Every row gives one point. The window is the flat piece filled in between its corners: a triangle in 3 columns, a solid with four corners in 4, and so on. A path goes straight from each point to the next, and from the last back to the first. List the points from which the path goes on through the window.

Window (3 x 3)
[[ 1.85  0.63  3.03]
 [-2.60 -0.20 -0.79]
 [-1.65 -0.88 -2.28]]
Path:
(1): [-2.20  1.98 -0.37]
(2): [-0.50  0.06 -1.83]
(3): [-2.48 -2.53  1.19]
(4): [-3.75 -3.48 -1.99]
(5): [-1.80  0.60 -3.90]
(6): [-3.33  0.37 -2.03]
(7): [-2.25 -2.63 -1.42]
(8): [-2.41 -2.43  1.57]
(9): [-2.26  0.63 -1.42]
(10): [-0.58  1.88 -2.53]
(11): [-0.86 -1.26 -0.33]
(12): [-2.42 -1.92 -1.63]
(13): [-2.67  1.36 -2.58]
(14): [-0.49  1.89 -1.99]
(15): [-2.67 -3.14 -1.85]
(16): [-2.18 -0.98 -0.58]
Through the window after points: 2, 8, 10, 14, 16

Window (4 x 4)
[[-6.09 -0.45  1.18  1.43]
 [ 1.71  1.03  0.75 -2.25]
 [ 0.95 -1.26 -1.31  0.65]
 [ 1.31  1.16 -2.26 -0.31]]
Path:
(1): [ 3.47  0.98 -1.41 -0.31]
(2): [ 3.56 -1.67 -1.89 -1.70]
(3): [ 1.19 -1.64 -2.43 -3.29]
(4): [ 4.15  3.20  1.38 -0.43]
(5): [-0.23  3.44  1.42  1.48]
(6): [ 0.70 -0.43 -1.31 -3.18]
(7): [ 0.55 -1.22 -2.82 -1.52]
(8): [ 0.30  1.01 -0.80  0.94]
Through the window after points: 7

Window (8 x 8)
[[ 0.35 -1.98 -2.64  4.30  1.51  4.28 -2.50 -0.02]
 [ 0.46  4.38  0.80 -1.79 -2.36  0.15 -0.67  2.41]
 [ 0.41  1.12  1.94  2.86 -0.40  1.10 -4.17 -5.05]
 [ 0.60  1.71  2.40  0.57  2.09  0.42 -2.02 -0.60]
 [ 0.15  3.34 -1.07  0.58 -2.37 -1.92  3.38  0.74]
 [ 0.77 -0.31 -0.12 -2.64  3.41  5.97  3.85  0.65]
 [-2.15  0.63  0.38  0.44 -1.09  0.73 -1.35  1.04]
 [ 2.80 -0.84 -1.44 -0.77 -1.17 -1.42  2.88 -2.11]]
Path:
(1): [-1.33  3.56 -0.98 -0.01  3.68  3.03 -4.19 -1.84]
(2): [-0.47  3.91 -2.98 -2.24  1.17  0.23  1.32  0.33]
(3): [ 0.64  0.83  2.34 -0.24  0.06  1.57  0.57 -0.07]
(4): [ 1.91  0.73  2.66  0.10 -0.53  1.99  1.28  1.13]
(5): [-1.56  2.19 -1.00  0.08  1.06  2.03 -0.34 -0.84]
(6): [-2.07  0.10 -3.74  0.53  3.21  3.27 -0.55 -2.66]
(7): [ 1.82 -0.92  0.70  3.15  0.17  2.18 -0.58 -0.15]
(8): [ 1.26  0.29  1.95 -0.03  0.84  0.92  0.91  0.16]
Through the window after points: 8

Window (9 x 9)
[[-3.14 -1.64 -4.42  1.05 -0.45  2.20 -0.44  1.32 -4.17]
 [ 0.39  0.00  1.89  0.15 -0.34  2.67  5.52  0.93 -0.93]
 [ 1.23  0.28  1.52  1.60  1.25  1.53  1.42 -0.58  2.67]
 [ 7.78  3.98 -2.41 -6.24 -3.62 -1.00 -1.23  0.11 -2.19]
 [ 0.06  1.40 -0.26 -0.50  1.64 -0.73  2.02  1.70 -1.27]
 [ 1.32 -0.52  4.24  0.02  0.12  2.67  1.42  2.26 -1.17]
 [ 0.64 -4.29 -0.49 -1.56  0.03 -2.74 -1.52 -1.15  3.25]
 [ 0.28 -2.81 -3.52  0.81  3.23  1.37  1.61  1.55 -0.99]
 [-0.45 -0.60  3.59 -0.66  2.17  2.95  2.42 -1.38 -1.12]]
Path:
(1): [-0.65  0.26  2.61 -3.11  0.36  2.72  2.01  2.48  0.81]
(2): [ 1.84 -0.26 -1.39 -4.79 -1.28  1.06 -0.54 -0.10  1.16]
(3): [ 3.21  1.05 -1.24 -0.20  0.00  0.43  0.90  0.91 -2.30]
(4): [ 2.00 -1.98  0.51  1.57  0.07 -1.47  1.85 -1.51 -1.03]
(5): [-0.85  0.48  1.04 -1.33  0.37  1.95  0.75  0.69 -0.28]
(6): [-1.19 -0.78  0.11  0.17  1.64  1.91  1.98  1.33  1.51]
(7): [-0.66 -2.95 -0.14  2.60  2.26  1.64  1.93  0.40 -1.06]
(8): [ 1.07 -2.30  0.75  1.50  1.69  0.85  3.23 -2.09 -4.77]
(9): [ 0.18 -0.64  0.78 -1.15  1.34  2.24  0.53  2.22  1.54]
(10): [ 0.67 -1.82 -1.15 -2.27 -0.46  1.31  1.08  1.60  0.58]
(11): [ 0.53  0.15  0.95  1.66  0.11 -1.28  0.40 -1.31 -4.72]
(12): [ 1.33  0.24 -1.08  2.07 -0.25  0.78  2.47 -1.20 -2.56]
(13): [-0.73 -1.36 -1.03 -1.73  4.03  2.33  1.37  4.00 -0.18]
(14): [ 0.16  0.93 -0.75 -3.16  1.67  4.34  2.00  0.62  0.52]
(15): [ 0.75 -1.06  0.86  3.94  0.49 -4.47  2.65  1.70 -2.65]
(16): [ 2.32 -1.23  0.35  3.87  1.28  0.65  2.74 -2.39 -2.39]
Through the window after points: 2, 8, 14, 16
